Each row of a before or after table is a point. The points were changed in one or more steps. Then noise was added and the rows were shuffled. The steps act on how far a point lies along the listed directions, d1 being the first. Name the steps. A step turns or swaps two directions, mirrors them in a line or flattens them onto one, adds a multiple of one to another, or multiplies one. Angles are multiples of 10 degrees, from the lower direction toward the higher: turns from -170 to 170, lines from 10 to 170 but not 90. Use the fewest steps. Two steps may share a direction if one is a turn and the other turns, adds or multiplies; they go together, in the order done. Otherwise the lowest direction goes first.
(in the rows, 128 means zero)

Directions:
(1): [ 82 175 157]
(2): [ 98  75 166]
(3): [174 140 182]
Before (14 x 3):
[[ 80 106  72]
 [109 172 107]
 [135 102 145]
 [130  79 124]
 [137 101  94]
 [171 106 126]
 [128 173 106]
 [ 87 152 168]
 [ 79 115  98]
 [161  66  82]
 [ 89 122 149]
 [ 82 189 128]
 [122 184 109]
 [119 108  35]]
After:
[[129  90 130]
 [166  75 136]
 [157 154 175]
 [ 76 225 163]
 [227  48  96]
 [110 197 118]
 [190 147 170]
 [115 194 133]
 [183 101 115]
 [121 181 113]
 [238 133 118]
 [100 143 175]
 [ 58 171 177]
 [155  76  85]]
Steps: multiply d1 by 1.6; mirror d2 and d3 in the line at 10 degrees

Directions:
(1): [ 80 159  66 113  72 119]
(2): [204 181 100 149 115 147]
(3): [143 113 177 101  54 164]
(4): [ 99 148 161 215 106 123]
(5): [137 174 169  99 121  52]
(6): [ 93 191 154 103 161 182]
Before, 11 rows:
[[152 133 139 147 103 164]
 [140  94 101 107  94  94]
 [128 158 151 107 111 164]
 [159 135 123 114 143  66]
 [120 121 133 122 107  88]
 [ 62 128 103 135 135 155]
 [169 158 152 117 124 205]
 [119 112 115 128 146 132]
 [113  95 155 112 125  91]
 [109 103 104 109 112 150]
 [149 174 158 112 154 157]]
After:
[[ 99  38 195  94  61 157]
 [155 183 121 129 141 161]
 [136  81 168 128 109 128]
 [155  84 102 143 181 123]
 [121 124 158  78  85 111]
 [144 189  77 149 190 172]
 [168 196  76 169 140 122]
 [ 59 120 213  80  82 116]
 [100 108 137 102 113 121]
 [182 249  31 155 175 154]
 [165  83 139 106 108  97]]
Steps: turn d1 and d5 by 120 degrees; multiply d2 by 3; turn d2 and d3 by -50 degrees

Directions:
(1): [214 151 150  91 114 115 151  71]
(2): [160 134 107  89 168 104  39 157]
Before:
[[156 128 129 106 138 112 111 130]
 [115 119 144 139 123 134 167 114]
 [116 122 137 141  96 141 174 117]
 [177 141 168 114 109 117 198  70]
 [136 133 148 130 101 121 165 110]
 [128 126 138 140 112 140 156 112]
 [142 127 131 126 131 119 117 126]
 [133 124 144 141  99 147 171 116]
 [133 133 120 125 121 129 141 124]]
After:
[[158 137 180 135  85 131 247  55]
 [127 126 138 142 109 141 163 109]
 [150 124 135 112 131 117 125 126]
 [132 133 122 127 121 129 147 122]
 [130 131 150 137  96 127 179 105]
 [130 123 147 143  96 149 178 113]
 [115 117 144 137 122 135 171 117]
 [142 128 132 127 128 118 122 126]
 [115 124 137 143  96 140 175 117]]
Steps: add -0.7 times d1 to d2

Directions:
(1): [162 176 188 111  90 143 162 145 200  79 159]
(2): [198 128  86  79  80 134  75 103 150 183 155]
(3): [ 95 114  99  37 103 161 163 115  77  78 151]
(4): [117 198 120 161  95 200  80 100 102 103  79]
(5): [131  86 141 128 122 222 163 185 139 184 106]
Before:
[[144 168 117 158 124 171  97 120 151 140 111]
 [ 98  65 120 154 187  52 132 136 118 150 119]
 [145 103 126 149 147 111 118 135 129 163 133]
 [126 146 140 166 134 201 144 178 130 136  63]
 [123 109  97  97 116 131 139 127 102 120 126]
 [116 135 119 142 119 151 120 117 139 120 121]
 [143 129  79 125 116 175  70 117  93 185  93]
 [131 117 148 129 108 249 155 188 122 152 117]
 [126 105  83 148 129 137 106 121  93 148 104]]
After (9 x 11):
[[125 134 100  84 149  44 145 116  98  74 142]
 [108 117 135 133 173  89 158 136 153 106 153]
 [152 167 121 109 126  33  94  87 116  73 190]
 [110 135 136 158 147 140 126 129  95 108 105]
 [116 109 119 126 133 112 139 124 147 124 144]
 [ 72 110  95 147 135 180  98 122  67 132  68]
 [120  95 101 164 154  87 122 126 105 146 114]
 [156 128 102 141 116 116 104 125 137 156 110]
 [122 112 136 179 190  45 117 133 129 151 117]]
Steps: turn d1 and d2 by -20 degrees; turn d2 and d3 by -110 degrees; turn d4 and d5 by -170 degrees

Directions:
(1): [145 115 235  84 125 111 182 103 114 125 133 182]
(2): [ 92 169  99 146 122  65 119 125 144 146  68 220]
(3): [144  90 131 123  91 113 179 179 208 189  91  97]
(4): [154  26 137 142 148 128  67 125 154  80  89 157]
(5): [ 78  98 107 155 221 134 194 141 155 118 169 151]
Before, 14 rows:
[[115  96 108 153 172 125 125 127 125 100 142 136]
 [ 90 181 108 135 186 122 191 126 125 148 162 142]
 [118 196  77 141  97 105 134 130 144 143 126 128]
 [134  64 119 122 146 162 135 155 137 124 171  71]
 [134 117 111 121  90 137 122 136 124 111 149  64]
 [103 163  92 141 119 110  82 118 144 130 111 146]
 [101 141  80 148 139 124  87 127 100 128 118 137]
 [ 70 198  65 150 129 109 159 126 108 153 147 141]
 [135 147  97 141 111  94 112 142 158 153 111 148]
 [109 201 162 116 104  94 174 115 136 158 124 151]
 [162  92 139 121 131 147 104 120 110 109 128  69]
 [101 249 102 102  89 130 211 141  87 204 165 104]
 [125 109  99 165 136 114 123 150 142 126  97 139]
 [128 116  98 163 161 122  89 137 104 118 115 126]]
After (14 x 12):
[[ 99 157  44 170 179 116 113 130 135 127 121 152]
 [128 134 105 159 119 114 127 148 135 137  95 129]
 [106 144 105 135 129 121  96 124  94 133 119 138]
 [117 146  89 160 154 121  99 144 105 128 116 117]
 [ 96 136  53 172 163 120 116 142 134 120 137 116]
 [127 102 105 129 119 146 138 140 130 109 157  70]
 [128 125 138 118 124 131 132 126  99 139 122 149]
 [ 94 159  71 158 123 105 104 119 107 122 119 161]
 [148 153 127 120  94 100 115 110 131 119 108 149]
 [137 139 210  96  96  99 144 106 132 121 109 178]
 [ 96  89  19 162 169 166 115 178 154 136 172  49]
 [158 138 143 112  91  95 118 127 149 151 111 165]
 [139 105 113 135 149 146 135 131 112 122 151  58]
 [131 165 148 113 100 104  91 102 127 129 117 155]]
Steps: turn d2 and d5 by -30 degrees; add -1.5 times d5 to d1; flatten d3 and d4 onto the line at 10 degrees

Directions:
(1): [148 129 128 126 160  73  75 113  60 157 123  63 212 122]
(2): [135  90 167 198  75 102 114 129 206 114 111 106 169  65]
Before, 8 rows:
[[117 123 133 129 106 134 140 142 181 104 119 149  96 129]
 [141 127 132 116 151  88 116 118  78 157 127 109 174 127]
 [114 163 119  91 169 140 104 101  93 142 143 101 129 141]
 [124 124 137 121 122  92 105 121 113 134 104  92 172 123]
 [134 123 132 158  96 137 137 124 170 110 127 133 119 128]
 [115  93 168 185  72 144 160 145 249 101 123 147 110  81]
 [110 108 168 161  95 139 156 125 201 107 126 132 146 101]
 [115 150 130 102 138 149 138 135 101 125 144 159  88 165]]
After:
[[129 138 122 115 146  87  93 129  95 132 117  98 159 137]
 [115 152 131  83 172 125 131 111  69 145 143 108 158 164]
 [129 114 164 169  98 102 107 128 150 122 126 109 156 105]
 [136 160 108  71 201 103 103 121  22 164 143  85 166 171]
 [123 123 136 125 111 149 173 134 168 125 131 182  88 127]
 [141 139 114 120 143 123 116 116  92 139 133 107 147 159]
 [108 131 144 147 109 152 126 113 194 117 133 129 108  97]
 [106 138 123  98 117 148 154 132 137 116 116 152  87 150]]
Steps: turn d1 and d2 by -170 degrees

Directions:
(1): [ 90 135 147 209  96 185  83 141 172 185  90 167 148 144 126 170 146  61
 125  60]
(2): [160 119  76 112 176  86  98 161 168 136 191 128 127 216  72 126 145  49
 166 141]
(3): [181  98 103 191 141 145 149 106 179  70 123  38 160 138 184  94 195 131
 121  92]
Before (9 x 20):
[[134 115 139 162 108 138 177 109  97 125  86 121 130  78 157 136 118 164
   98 114]
 [159  91 119 157 143 132 175 118 127  51 136  52 150 109 163  86 161 158
  122 123]
 [138 136 136 154 118 150 169  87  92  84  86  48 139  77 192  88 145 181
  104 133]
 [144 102 118 141 150 119 109 146 147 148 145 156 121 185 103 139 128  62
  140 115]
 [181  96  82 112 176  82 153 141 149  82 165  52 143 163 119  91 150 135
  146 164]
 [127 125 126 181 133 150 103 121 150 155 117 123 143 146 127 144 151  92
  129  97]
 [100 121 140 184  98 175 162  89 139 138  56 115 146  81 193 146 140 163
  108  81]
 [122 117 119 222 130 186 114 145 193 143 105 112 170 154 142 148 198  78
  131  70]
 [152 126  88 141 162 113 129 123 149 132 160 102 149 146 114 119 153 103
  139 137]]
After (9 x 20):
[[131 126 111 187 134 153 129 112 159 144 118  97 160 119 151 134 162 110
  116  98]
 [173 102  96 119 148  86 190 119 100  95 132  99 120 116 133 108 120 161
  117 157]
 [177  92  67 185 183 133 131 152 209  96 165  60 167 204 123 113 216  69
  158 106]
 [170  81 127 200 137 158 186 101 151  38 114  23 169 100 195  77 193 166
  106  94]
 [124 107 136 164 126 140 107 141 142 162 117 168 127 168 115 149 123  68
  125  99]
 [177 122 110 139 148 120 179  88 107  45 118   8 152 105 187  60 170 178
  119 145]
 [150 114  99 154 159 116 110 120 156 131 154  98 145 175 115 128 155  89
  141 116]
 [183 103  59  96 179  76 183 109 147  75 155  60 127 155 144  97 152 150
  145 159]
 [131 101 145 232  99 185 149 113 171 115  57  68 179  94 184 128 171 145
  101  71]]
Steps: swap d1 and d2; multiply d3 by 1.6

Directions:
(1): [153 161 128 120 185 171 157 124  98 158 204 108  21  41 111 140  80 116
 115 142 112 137  82  92]
(2): [ 42 180  49 144 113 130 142  75 124 106 130 152  67 166  65 161 183 140
  80 130 111 178 175 115]
(3): [ 68 102 153 112  85 111 130 212 168 114  80 134  84 135 128 157  24 117
 106  90 150 157 148  51]
Before (9 x 24):
[[ 40 153  70 146  75 113 153 121 159  99  96 148 106 170  81 160 148 141
   92 115 130 182 164  96]
 [ 62 123  89 121  81 112 124 104 131  91  81 174 157 174  99 134 175 134
   80 129 140 153 182 150]
 [111 103 154 129 111 130 121 192 146 110  82 134 131 125 165 128  49 132
  127 103 146 110 136  87]
 [ 98 128 159 133 100 157 126 157 163 109 109 121  90 109 153 120  59 137
  112 107 139 150 142  94]
 [ 94 117 161  99 108 130 128 200 174 125 103 122  44 100 120 165   7 111
  125  81 147 162 122  51]
 [ 83  77 158  93  42  76  90 198 175  94  29 116 188 185 176 132  77 124
  138  91 157 119 157  76]
 [139 159  93 155 155 145 144  99 136 137 171 127  90 106 132 132 158 115
  136 131 125 131 113 123]
 [107 137  73 160  96 114 133 106 150 100 109 156 157 183 135 134 181 140
  108 142 122 141 166 142]
 [168 109 179 104 124 125 126 170 132 133 120 122 127  75 156 102  78 118
  141 135 132 106  98 122]]
After (9 x 24):
[[ 23 166  49 150  71 108 151 103 159  92  93 152 109 186  71 163 177 144
   85 115 126 194 177 105]
 [ 27 139 111 110  75 116 130 177 188 100  76 146  40 157  87 183  53 121
   98  73 142 196 167  47]
 [ 76 118 122 138  98 127 121 166 146  97  70 144 130 155 144 138  83 138
  114 106 141 127 160  97]
 [ 75 132  82 130  90 118 129  88 122  95  93 175 162 175  96 131 192 137
   80 133 133 149 181 162]
 [ 49 108 108 107  36  76  91 146 166  78  28 132 193 224 148 139 151 137
  118 103 144 136 184 101]
 [123 139  78 159 108 118 132  97 146 103 122 150 165 171 138 129 185 143
  116 148 121 134 155 151]
 [147 150 105 149 155 144 143 115 139 141 173 124  89  98 144 133 131 113
  138 127 132 129 105 115]
 [ 61 140 132 141  83 149 127 138 167  95  99 133  91 141 133 129  90 142
   98 104 135 166 165  96]
 [155 113 171 108 116 123 126 168 134 130 113 127 121  83 150 105  81 120
  135 134 130 114 109 121]]
Steps: add 0.7 times d3 to d2; turn d1 and d3 by 20 degrees

Directions:
(1): [133 197  93 177  90  45  44 126 129  93 148  96 123 133  91 133 152  95
 171  37  92 108 139 154 119 119 102 180 186 236  49 115 187 147  97 199
 134 124  97 148 102 104  91  89 111 126 120 102]
(2): [150 154 119  76 146 123 116 109  73  49 112  84 157 161 132 120  46  32
 149 170 142 109 120 132 137 232 132 149 124 156 158 139 154 108 179 100
 211 127 110 139 137  46  93 219 165  99 184 129]
(3): [ 75 143  61 145 134 125  90  64 138 189 186 158 152 128 101 125 100 159
 116 153  63 167  74  40  99 186 116 110 178 173 180  76 178 166 151  60
 140 144 128 154 153 162 189  91 156  32 121 122]
(4): [124 197 106  60 102  56 136 120  93 124 134 111  83  77 126  49 143 140
  53 138 126 107 132 113 136 110 156 134 128 156 134 151  58 145  34  98
  76 191 167  52 199  98  91 178 119  50 109 106]
Before (8 x 48):
[[112 244  53  65 119  28  59  66  51  88 136  79 120 126 111  77  65  88
   94 114  99  88 103  92 130 205 113 146 191 218 131 127 145 141  89  80
  153 179 127  98 174  62  55 196 146  12 150  91]
 [133 113 158 177 117 135  96 114 164 155 139 158 155 140 102 175 131 148
  162 123 106 167  97 103 111 140 113  97 159 132 120 113 175 166 146 136
  115  94  94 162  93 155 158  81 145 140 122 148]
 [120  72 110 192 115 193 134 137 125 134 136 128 169 182 118 202 107  99
  185 131 114 127  94 136 121 129 107 128 122 129 128 114 167 107 229 158
  165  99 103 213  84 139 158 108 128 161 143 123]
 [193  94 181  88 130 158 178 164  94  92  74 102 123 139 141 129 134  94
  132 154 191 113 181 173 168 119 139 121  82  71 114 189  86  84 126 157
  137 115 147  89 112  69  99 182 127 202 150 152]
 [105 171  78 100 133  93 102  96 108 133 149 127 130 109 119 101 111 112
  101 131  93 145  87 103 117 156 104 103 173 177 126 118 123 131  90 106
  103 162 114 112 165 102 123 164 143  41 136 119]
 [ 93 171  97 136  96  74  89 103 161 199 173 143 113 107  93  83 169 206
   92  64  72 120 136  83 122  92 135 130 194 199 106  99 141 155  65 120
   66 155 139 114 126 163 155  89  87  64  92 101]
 [156  68 203  98 150 188 182 147 112 137  92 131 119 141 163 129 123 133
  109 174 207 129 164 156 154 103 153 109  75  22 139 166  72  85 149  89
  113 117 147  63 128 148  95 166 101 203 105 160]
 [171 101 156 141 142 149 130 167 146 104 106 115  98 126 128 127 135 105
  156 122 162 124 139 175 157  90 123 107 106 116  86 141 123  93 121 165
  142  79 145 130 108 127 112 120 122 192 128 145]]
After (8 x 48):
[[173  96 193 132 133 151 130 169 143  87  88 103 147 175 131 153 129 103
  179  68 161  85 191 195 154 109 131 151 125 123  77 144 155  80 165 195
  155  83  99 159  46 100 101 151  89 223 153 135]
 [118 185  73 105  70  70 129 127  75 117 146  94 105 115 109  89 134 104
   91 121 104  90 104 124 134 101 141 150 134 196 116 148  81 134  88 134
   94 184 151 110 178  88  94 172 112  51 115  84]
 [136 102 127 132 163 167 123 125 121  95 113 121 166 159 138 166  85  71
  169 135 130 146 105 150 124 172  91 101 143 124 117 122 161  94 176 144
  160 102  79 167 101  95 123 168 151 141 173 144]
 [120 114 100 162 168 169  70  82 105 107 120 117 192 208 123 203  33  78
  199 121 113 124  95 107 121 235  77 121 174 140 144  95 240 109 249 107
  236  80  73 215  64 117 121 128 164 139 184 134]
 [102  91 147 120 136 162 157 104 134 220 147 168 110 110 137 108 146 202
   69 172 147 163 126  81 130  94 149  91 118  60 163 127  82 131 112  43
   71 149 165  59 164 203 146 109 104 117  67 148]
 [171 174 174 105  92  70 107 138 114  85 107 111 115 114 113 111 133 104
  124 119 143 121 130 146 137 127 140 124 135 155  94 164 108 155  75 155
   93 132 112  96 134  83  79 168 130 128 130 132]
 [128 135 105 147 128 115 107 131 160 168 152 140  85  91 106  95 153 163
  113 119 111 149 111 114 137  79 124  94 143 152 105 115 118 135  76 125
   99 114 165 111 144 167 148  79 120 112  94 129]
 [104 102  94 142 120 150 134  96 147 232 167 173 128 110 101 123 161 208
   93 155  92 173 115  54 124 112 122  82 152 113 158 114 123 150 104  87
   82 143 166 109 147 173 199  66 134  86  96 139]]
Steps: mirror d1 and d4 in the line at 170 degrees; mirror d2 and d3 in the line at 30 degrees
